Each point is reached from the start by the listed moves, each made once or not at all, plus a little noise. Is the number of moves made odd or even? Then give how often each move was made.
In the rows, 128 means zero.

Moves:
(1): [190 146  80 151]
(2): [117 120 130 204]
Start: [118 143 105 116]
Points:
[181 162  59 139] => odd (1, 0)
[103 133 102 189] => odd (0, 1)

Moves:
(1): [139 116  91 179 120 148 118 101  97 131 182]
(2): [136 159 128 102  86 100 127 113 132 144 124]
(3): [134 106 179 145 120 159 111 128 121 144  92]
(4): [127 132 120 164 133 110 116 142 134 147 120]
(5): [163 146 128 146 170 107 120 129 106  98 114]
(6): [149 167 132 123 147 140 126 139 137 122 165]
(7): [ 95 127 144 148 134 141 147  80 113 132 112]
(8): [119 131 131 137  90 149 189 147 101 131 118]
(9): [171 133 118 130 142 121 161 122 189 123 132]
Start: [125 128 161 135 114 107 154  89 130 109 126]
Points:
[211 185 155 127 124  53 176  67 172  85 114] => odd (0, 1, 0, 0, 1, 0, 0, 0, 1)
[165 209 140 226 138  86 142  24  82 117 171] => even (1, 1, 0, 1, 1, 1, 1, 0, 0)
[173 106 158 249  78 155 202  90 134 147 135] => odd (1, 0, 1, 1, 0, 0, 0, 1, 1)
[169 139 114 241 151  87 125  80  86 105 161] => odd (1, 0, 0, 1, 1, 0, 0, 0, 0)

Moves:
(1): [143 153 126 145 123 108 112  96 128 117  96 126 127 126 152 117 118 119]
(2): [114 158 135 123 111 162 130 136 136 156 129 120 137 163 122 122 121 112]
(3): [105 130 140 119 125 158 101 137 117 136 134 109 145 128 140 126 134 133]
(4): [145 118 124 155 133 146 122 136 136 123 127 144 148 117 136 101 131 110]
(5): [124 115 120 111 134 138 130 128 117 131 121 125 141 154 142 133 100 125]
(6): [111 122 121 131 117 163 120 122 124 120 118 132 105 167 126 106 131 144]
(7): [141 121 149 164 126 137 115 121 111 134 112 129 105 117 139 126  74 120]
(8): [137 129 153 119 143 117 123 134 139 120 126 132 121 138 133 116 127 148]
(9): [109 135 131 133 131  99 105 117 158 120 135 158 100 138 145 121 115  86]
(10): [139 103 117 140 124  94 138 153 122 150 129 148 127 131 160 149 130 122]
(11): [124 124 137 115 119 141 154 108 141 139 133 114 125 125 134 145 144 125]
(12): [116 128 133 136 133 142 130 121 125 147 136 145 141 143 108 135 139 125]
(13): [122 130 137 105 121 136 140 135 117 140 124 142 123 108 121 126 139 123]
(14): [118 117 157 159 116  85 139  99 116  98 113 115 125 147 142  97  99 125]
(15): [133 144 137 128 144 130 135 126 109 126 165 134 117 150 142 121 134 120]
(16): [120 126 146 130 124 156 133 142 117 108 131 137 125 118 123 150 138 133]
(17): [120 123 137 129 136 136 139 132 115 129 117 118 115 135 115 139 138 109]
(18): [116 135 120 145 150 127 144 125 129 127 119 134 135 136 130 122 124 149]
Start: [132 123 124 138 138  91 149 141 121 114 113 123 124 149 135 150 166 155]
Points:
[140  81 143 111 156  81 195 159 119 143  98 117 113 194 179 192 163 143] => odd (0, 0, 0, 0, 1, 0, 0, 1, 0, 1, 1, 0, 0, 0, 0, 0, 1, 0)
[ 87  60 217 219 127 129 120 123 102 107  90 180  97 235 228 122  92 114] => even (0, 0, 1, 1, 1, 1, 1, 1, 1, 1, 1, 1, 0, 1, 0, 1, 0, 0)
[ 59 184 184 140 132  97 163  68 109 128  99 120 117 249 221 102 116  87] => even (1, 1, 1, 0, 1, 0, 0, 0, 1, 0, 1, 0, 1, 1, 1, 0, 0, 1)
[ 86 104 203 178 174  73 204 127  82 138 133 121 122 231 186 152 180 161] => odd (0, 0, 1, 0, 0, 0, 0, 1, 0, 1, 1, 1, 0, 1, 1, 0, 1, 1)
[ 85 109 160 152 156 189 162 123 108 103 146 180  87 245 150 148 185  79] => odd (0, 0, 0, 1, 1, 1, 0, 0, 1, 0, 1, 1, 0, 0, 1, 1, 1, 0)
[118 101 178 234 143 106 126 111  91  86  79 118 144 152 185  78  86 149] => odd (0, 0, 1, 1, 0, 0, 1, 0, 0, 0, 0, 0, 0, 1, 0, 0, 0, 1)

Moves:
(1): [115 110 106 152 127 115 140 140 115 115 172 153 135 125 153 126 142 134
 160  91 116 120 155 139 138]
(2): [138 131 121 122 112 120 139 125 146 134 131 137 128 139 119 113 117 139
 134 129 126 121 136 136 122]
(3): [140 139 130 131 119 121 119 126 135 131 137 128 108 126 126 115 133 138
 133 125 146 130 134 132 121]
(4): [124 138 126 132 115 130 123 139 120 135 115 115 124 135 133 126 123 137
 133 134 129 125 124 134 126]
(5): [132 117 144 137 125 146 135 123 142 133 118 124 132 138 120 134 135 142
 133 118 121 117 123 128 117]
(6): [127 128 123 115 130 137 134 140 126 121 136 118 123 132 128 136 131 147
 144 132 120 124 117 126 128]
(7): [132 136 132 127 135 128 109 134 127 114 113 132 111 126 133 128 122 121
 140 131 121 150 128 145 143]
(8): [154  84 148 149 139 150 123 121 121 131 150 124 139 125 120 133 119 121
 128 135 129 137 134 123 123]
(9): [132 141 131 111 132 126 135 123 127 129 121 130 122 137 148 131 119 120
 131 132 128 128 133 128 125]
(10): [126 136 128 139 130 133 123 134 134 131 130 107 143 121 123 126 125 104
 115 123 133 127 121 124 124]
(11): [123 125 138 125 123 127 137 143 141 142 133 119 140 129 114 124 121 116
 132 132 136 114 137 127 145]
(12): [126 128 140 131 130 113 131 123 124 116 130 128 123 137 129 124 123 139
 119 124 134 126 142 139 125]
(13): [138 130 124 124 120 130 126 134 120 107 120 128 116 137 120 133 135 130
 111 128 137 132 120 129 128]
(14): [117 136 135 123 133 131 135 140 113 125 119 120 126 127 141 128 109 124
 128 120 136 125 111 114 129]
(15): [124 123 115 142 139 131 135 112 119 121 121 115 107 121 117 137 118 120
 119 132 124 111 146 113 124]
(16): [140 127 122 134 126 129 132 104 122 134 137 126 131 129 121 136 126 127
 119 125 129 141 137 102 129]
(17): [136 126 120 128 130 126 115 113 120 138 124 112 134 125 130 120 133 124
 128 128 130 133 129 129 135]
(18): [132 129 136 131 131 123 121 119 144 119 113 121 135 137 133 129 131 130
 137 126 128 125 119 114 123]
(19): [135 116 131 134 136 129 110 111 109 133 143 149 157 127 106 127 143 144
 138 113 117 132 147 113 125]
(20): [110 125 123 129 132 134 133 130 126 127 118 122 132 127 121 115 136 126
 120 136 131 124 136 124 137]
(21): [122 130 118 146 143 114 144 150 115 129 139 147 121 130 104 129 145 130
 137 128 147 132 116 135 118]
(22): [145 124 142 133 122 128 152 139 112 118 146 124 113 104 154 132 145 135
 123 130 126 122 139 151 131]
(23): [135 128 123 133 139 137 127 130 134 134 124 134 128 127 124 134 129 130
 118 137 126 117 120 118 133]
(24): [132 145 135 143 120 134 142 118 128 105 150 139 132 133 121 131 126 125
 135 127 126  96 118 141 113]
Start: [126 107 139 121 122 142 123 119 127 139 128 141 117 144 124 115 133 113
 134 113 117 125 124 135 142]
Points:
[145  86 121 249 166 151 117  93  41 109 206 143 120 137  84  99 136 108
 157  73 143 106 174 110 140] => even (1, 0, 1, 1, 0, 0, 1, 1, 0, 1, 0, 1, 0, 1, 1, 1, 1, 0, 1, 1, 1, 0, 1, 1)
[208 139 141 177 137 161 157  91 121  88 163 153  73 155  75 135 163 146
 153 100 124  81 127 118  95] => even (0, 1, 1, 0, 1, 1, 1, 0, 1, 1, 0, 0, 1, 0, 1, 1, 0, 1, 1, 0, 1, 1, 1, 1)
[168 119 111 142  99 111 140 101 136 143 181 139 118 167 123  90 131 103
 129  81 150 105 180 130 158] => odd (1, 1, 1, 0, 0, 0, 0, 0, 1, 1, 1, 1, 1, 0, 0, 1, 1, 0, 0, 0, 0, 0, 1, 0)
[151  88 156 128 109 170 144 115 157 161 134  79 149 171 105 107 103  99
 141 140 127 109 139  90 148] => even (0, 1, 0, 1, 0, 1, 0, 1, 1, 1, 1, 0, 0, 0, 0, 1, 0, 1, 0, 1, 0, 0, 0, 0)
[128 118 103 152 139  99 173 123  76  89 151 176  58 174 132 122 111 115
 151  73 136 132 167 136 144] => even (1, 1, 0, 0, 0, 0, 1, 0, 1, 0, 0, 1, 1, 1, 1, 1, 0, 0, 0, 0, 1, 0, 0, 0)
[176  56 162 213 136 190 171 104 129  92 205 125  93 134 118 129 156 128
 182  98 100  64 174 124 153] => even (1, 0, 1, 0, 1, 1, 1, 1, 0, 0, 1, 0, 0, 0, 1, 1, 0, 1, 0, 1, 0, 1, 1, 1)
[156  92 178 194 157 138 145 103 106 127 146 125 121 133  73 132 160 113
 137  83 126 115 173 122 139] => odd (0, 0, 0, 0, 1, 0, 1, 0, 0, 1, 1, 1, 0, 0, 1, 1, 0, 1, 1, 0, 1, 1, 0, 0)
[168  68 124 225 141 136 159 132  85  83 171 135  85 140 107 113 150 114
 122 100 131 111 175 142 146] => odd (1, 1, 0, 1, 0, 0, 1, 1, 0, 1, 0, 1, 1, 0, 1, 1, 0, 1, 0, 1, 1, 1, 1, 0)
[149 105 188 204 115 154 167 130 148 124 150 100 109 179  63  96  96 113
 153  98 163  48 119 129  88] => odd (0, 1, 1, 1, 1, 0, 0, 1, 0, 1, 1, 1, 0, 1, 1, 0, 0, 1, 0, 0, 1, 0, 0, 1)

Moves:
(1): [131 130 130 143 122 133 126 124 131 134 141 132 133 139 117 125 129 133
 129 132 137 115 143 122 128 131 120]
(2): [134 122 144 128 128 128 134 111 125 127 140 154 104 119 130 124 141 127
 114 115 132 137 130 107 122 130 128]
(3): [117 122 129 137 113 135 114 121 122 118 128 122 132 132 117 134 125 114
 128 119 127 131 146 128 113 119 121]
(4): [123 131 123 120 141 141 120 128 131 125 119 130 114 109 125 150 140 136
 135 136 112 138 130 115 138 112 112]
(5): [124 114 115 114 114 121 122 135 124 134 115 126 105 115 135 121 124 116
 127 118 140 138 124 128 133 123 136]
(6): [114 125 132 130 116 140 124 148 131 137 112 125 121 137 160 120 137 124
 129 128 154 119 125 124  99 156 129]
(7): [129 136 134 116 133 131 123 135 119 118 117 130 142 135 114 127 134 115
 141 118 132 140 134 115 136 121 124]
(8): [127 146 146 134 114 130 153 122 121 146 116 128 127 142 132 122 129 130
 110 129 124 130 126 124 129 119 125]
(9): [140 119 130 122 136 138 138 131 130 142 117 125 132 168 133 130 119 140
 117 129 139 112 127 133 134 152 133]
(10): [127 122 141 115 126 125 143 128 130 105 142 113 129 127 139 139 135 115
 121 125 136 143 118 133 131 124 108]
(11): [139 138 120 113 121 125 117 133 114 127 125 125 126 128 126 131 135 136
 147 139 131 124 124 133 127 133 129]
(12): [114 121 154 144 137 109 131 131 118 126 126 144 116 124 117 140 140 138
 135 119 111 126 125 115 138 137 118]
(13): [107 111 151 123 135 128 110 123 136 130 133 131 148 130 136 137 111 131
 127 126 127 121 122 113 133 126 129]
(14): [106 138  95 127 136 114 110 122 157 125 111 137 123 148 110 142 104 127
 124 115 114 129 113 135 129 104 122]
(15): [124 120 124 125 130 142 132 115 106 122 139 122 135 108 124 137 115 129
 125 111 133 148 127 127 131 129 128]
(16): [134 125 131 114 113 112 125 136 118 134 125 127 149 129 140 140 138 121
 133 123 112 128 139 121 132 119 139]
(17): [134 127 132 131 133 114 139 132 115 143 132 130 118 134 130 137 129 130
 120 127 131 130 126 119 119 116 137]
(18): [125 146 109 117 131 127 122 103 109 139 134 118 144 139 127 118 123 134
 141 143 117 138 149 122 130 118 124]
(19): [145 131 128 137 118 127 136 129 139 119 118 112 137 118 129 128 124 146
 127 128 129 135 127 141 146 124 127]
(20): [139 144 118 149 126 130 127 106 125 147 128 142 122 131 134 131 129 132
 125 134 130 120 142 131 125 135 154]
(21): [135 149 126 118 126 125 100 129 144 129 117 150 107 139 122 118 126 128
 106 105 123 121 142 178 118 134 117]
(22): [138 136 122 144 130 114 127 136 148 145  95 152 117 147 106 129 134 132
 132 134 128 137 124 139 139 143 124]
(23): [117 120 142 138 104 123 113 139 121 123 134 131 134 148 124 108 153 133
 115 120 146 122 134 139 124 127 116]
(24): [123 132 114 126 135 128 135 131 138 113 136 134 122 135 116 140 116 143
 110 138 150 126 130 131 120 118 135]
Start: [139 125 130 116 120 126 121 107 126 143 144 124 130 136 134 146 143 131
 133 123 138 151 132 126 102 150 124]
Points:
[143 137 167 166  77 127 105  73 126 184 128 193 120 249  96 151 157 174
  77 133 200 119 172 119  88 173 131] => odd (1, 1, 1, 0, 0, 0, 0, 1, 1, 0, 1, 0, 1, 0, 0, 0, 0, 0, 0, 1, 0, 1, 1, 1)
[127 109 172 152  95 114  99 124  98 189  72 198  53 196 123 165 212 133
 117  83 184 163 164  84  87 183 119] => even (0, 1, 1, 1, 1, 1, 1, 0, 1, 0, 0, 1, 0, 0, 0, 0, 1, 0, 0, 1, 0, 1, 1, 0)
[138 127  87  98  76  85  99 150 186 150  56 141  85 227 137 187 117 128
  70  76 182 163 136 198  76 150 113] => even (0, 0, 1, 0, 1, 1, 0, 0, 1, 1, 0, 0, 0, 1, 0, 1, 1, 0, 1, 0, 1, 1, 0, 1)
[143 170 124 125 116  98  83  55  89 153 121 210 112 168  76 179 154 137
 112  77 125 193 214 129  99 145 129] => odd (0, 1, 1, 0, 0, 0, 1, 0, 0, 0, 0, 1, 0, 0, 1, 1, 0, 1, 0, 1, 1, 1, 0, 1)
[156 159 145 116  89  86  75 111  83 215  74 209  52 231 129 117 203 154
 116  88 185 146 176 143  85 209 127] => odd (0, 1, 0, 0, 1, 1, 1, 0, 1, 0, 1, 1, 0, 0, 0, 0, 1, 1, 0, 1, 1, 1, 1, 0)
